Each row of a before or after table is a point. The points were changed in one or more steps. Then noise was added and the rows were shuffled. The steps act on columns, c1 being the first. What was done? A step turns or swaps two columns, mirrors them in a line or flattens them onto one, adds a multiple of one to another, or multiplies or shifts one. Angles are multiples of 10 degrees, from the lower column toward the higher: turns from -170 to 170, lines from 10 to 170 but not 90. Use the fewest steps. Two steps may share a column if one is a turn and the other turns, adds or multiplies; they go together, in the order done. Otherwise the lowest column goes first.
In the rows, zero is written as 128.

Before (10 x 2):
[[179 165]
 [204 158]
 [143 158]
 [122  58]
 [ 71 135]
 [133 101]
 [165 138]
 [204  85]
 [127  95]
 [ 72 135]]
After:
[[157 173]
 [108  97]
 [116 115]
 [153 186]
 [121 110]
 [145 159]
 [142 154]
 [130 134]
 [114 110]
 [ 99  76]]
Steps: flatten c1 and c2 onto the line at 60 degrees

Before (14 x 4):
[[ 94 142 173 133]
 [ 89  66 184  91]
 [ 93 105 224  60]
 [155 164  98 198]
 [104 147  83 151]
 [ 62  70  98 132]
 [ 90  66 162 109]
 [ 84 113 173  89]
 [131 167 133 158]
 [126 123 143 116]
 [117 161 130 128]
 [ 80 180 114 151]
 [108 149 124 100]
 [107 106 147  86]]
After, 14 rows:
[[173 194 143 110]
 [123  96 166 155]
 [106  77 120 197]
 [137 157 139  84]
 [125 146 120 114]
 [ 97 123 137 129]
 [119 230 116  57]
 [ 90 115 125 157]
 [177 155 202 133]
 [161 210 132  90]
 [106 129 145  99]
 [120 184 148  90]
 [ 76 122 175 149]
 [ 98 175 129 136]]
Steps: turn c1 and c3 by -120 degrees; turn c1 and c2 by 110 degrees

Before (9 x 6):
[[137 138 168 129  71 170]
 [179  80 138  67 158  84]
 [ 92  80 157 111 155 176]
 [121 167 171 146 146 174]
 [180 138 106  81  95 122]
 [161 163 179 161  74 134]
 [ 93 129 183  68 141 135]
 [118 160 139 153 157 171]
 [147 102 112 160 102  98]]
After, 9 rows:
[[120 206 173 170 135 154]
 [146  79 109  91 123 150]
 [183 151 101 127 122  82]
 [136 149 155 166 133 139]
 [158 196 171 130 130 159]
 [117 190 142 166 129 161]
 [ 93  31 162 180 134 117]
 [ 93 128 180 146 139  67]
 [183  37 144  98 128  61]]
Steps: multiply c2 by 2; flatten c3 and c5 onto the line at 10 degrees; mirror c4 and c6 in the line at 50 degrees

Before:
[[113 135 165  81 155 119 156 105 160]
 [171 122 197 114 158 135 143 139 163]
 [179 107  68 105 157  92  81 173 227]
 [117 116 179 124 117 155 146 132 123]
 [146 108 164 129 173  92 148 114 108]
 [162 134 115 170 127  25  75 113 211]
 [159 170 124 138 186 187 156 109 107]
 [208  93 106  99 107 126 147 119 181]
 [140 149 129 167 129   7 141 163 184]
 [163 154 169  60 138 149 126 134 111]
 [139 119 137  87 159 149 113 142 121]]
After (11 x 9):
[[182 105  68  87 158 143 218 175  66]
 [208  93 107 121 108 159 184 120 139]
 [141 117 140 143 160 173 120 142 115]
 [138 150 126  15 131  70 185 160 130]
 [118 116 177 155 115 137 127 132 148]
 [155 171 125 188 186 128 112 108 158]
 [171 124 194 131 158 142 165 136 137]
 [163 131 114  35 129  68 198 112  61]
 [165 155 167 135 137 199 109 137 127]
 [115 137 165 116 153 173 168 104 151]
 [144 108 163  90 171 121 114 115 151]]
Steps: turn c4 and c6 by -80 degrees; mirror c7 and c9 in the line at 40 degrees

Before (14 x 11):
[[115 116  99 102 139 143 125 113 121 135 163]
 [123 110  80 126 107 141 153 132 161 154 105]
 [144 144 114 154 159 132 143 159 110 144 163]
 [111 118  95 109 134 136 159 114 154 112  93]
 [161 134  97 125 160 136 121 125 115  79 154]
 [127 133 139 145 134  61  78 101 135  98 138]
 [139 159 113 121 131 148 125 136  93 121 127]
 [119 153 137 109 176  88  80 128 161 128 128]
 [138 141 121 128 142  85  74  99 162 143 118]
 [140 109 132  96 148 151 118 156 110 114 125]
 [132 121  84 113 154 100 148 117 114 141 135]
 [139 129 107  82  95 132 161 130 160 124 114]
 [140 121 134 112 147 149 146  98 118 114 145]
 [150 108  95  96 118 147 164 126 151 147  88]]
After:
[[161 128  50 125  96 120 152 125 144  79 122]
 [150 149  44  98 141 111  75 120 119 148 149]
 [139  98  89 122 119 115 129 110 143 122  97]
 [115 141  55 104 120 109 156 133 149 134 132]
 [124 142   8 126 152 118  97 118 117 154 159]
 [139 120  74  84 161 126  97 123 127 123 164]
 [139 139 142 113 111  96 130 143 155 114 130]
 [120 111 151 108  76 163 158 147  80 128 138]
 [127 125 157 145 122 172 168 186  97  96 118]
 [138 117 110 127 112 151 155 175  69 143 134]
 [140 151 138  96 111 122 131  91 128 114 109]
 [131 139  18 113 103 147 119 152 151 141 126]
 [145 117  93 155  95 138 145  99 167 144 129]
 [111 138  47 110 125 114  82 136 116 111 151]]
Steps: turn c2 and c5 by -170 degrees; multiply c3 by 2.5; turn c6 and c8 by -150 degrees; turn c7 and c11 by -130 degrees; turn c9 and c11 by 120 degrees

Before, 12 rows:
[[ 92 154 108  70 119 210 120 131 153 150 134 109]
 [ 84 140 118 160 163 123  68 166 104 213 127 125]
 [179 116  90 115 153  90 113 163 137 179  91 107]
 [ 66  97 152 126 122 166 137 133 125 151 136 105]
 [141 209  69 129  82  81 184 113  78 212 145  71]
 [115  99 109 111 159 126 100 105 140 199 103 158]
 [139 155 131  51 168  75  97 149 182 127  98 137]
 [ 88 149  91  96 139 190 135 116 123  96 163 133]
 [ 46 124  76 109 124 165 109 133 170 131 116 114]
 [136 168  63  87  90  92 177 134 103 200 207  76]
 [140 111 145 146 150 121  60 137 192 160 110 157]
 [ 91 123 106  54  97 182  89  90 126  93 152  98]]
After:
[[ 92 142 107 161 156 135  63 146 163  92 176 193]
 [ 67  89 151 117 181 158 104 122 125 151 140 146]
 [141 155 130 194 224  69 149 166  83 126 119 167]
 [ 88 164  88 157 197 172  82 131 139  95 174 147]
 [138  97 146 133 210  72  89 180  89 160 100  98]
 [144 168  68  94 141 141 197  91 164 213 142 170]
 [135 133  64 127 149 142 189 107 135 200 219 195]
 [ 94 141 110 160 175 177  57 145 114 150 151 182]
 [ 45 121  73 132 186 141  92 164 102 136 119 148]
 [178  92  88 121 213  98 149 120  90 179  94 156]
 [ 85  99 116 102 223  77  95  90 107 215 118 112]
 [116  63 108 162 216 104 114 150 138 201 107 116]]
Steps: add -0.5 times c10 to c2; add -0.3 times c4 to c11; turn c4 and c12 by -140 degrees; shift c5 by 60; turn c6 and c7 by -50 degrees; turn c8 and c9 by -120 degrees
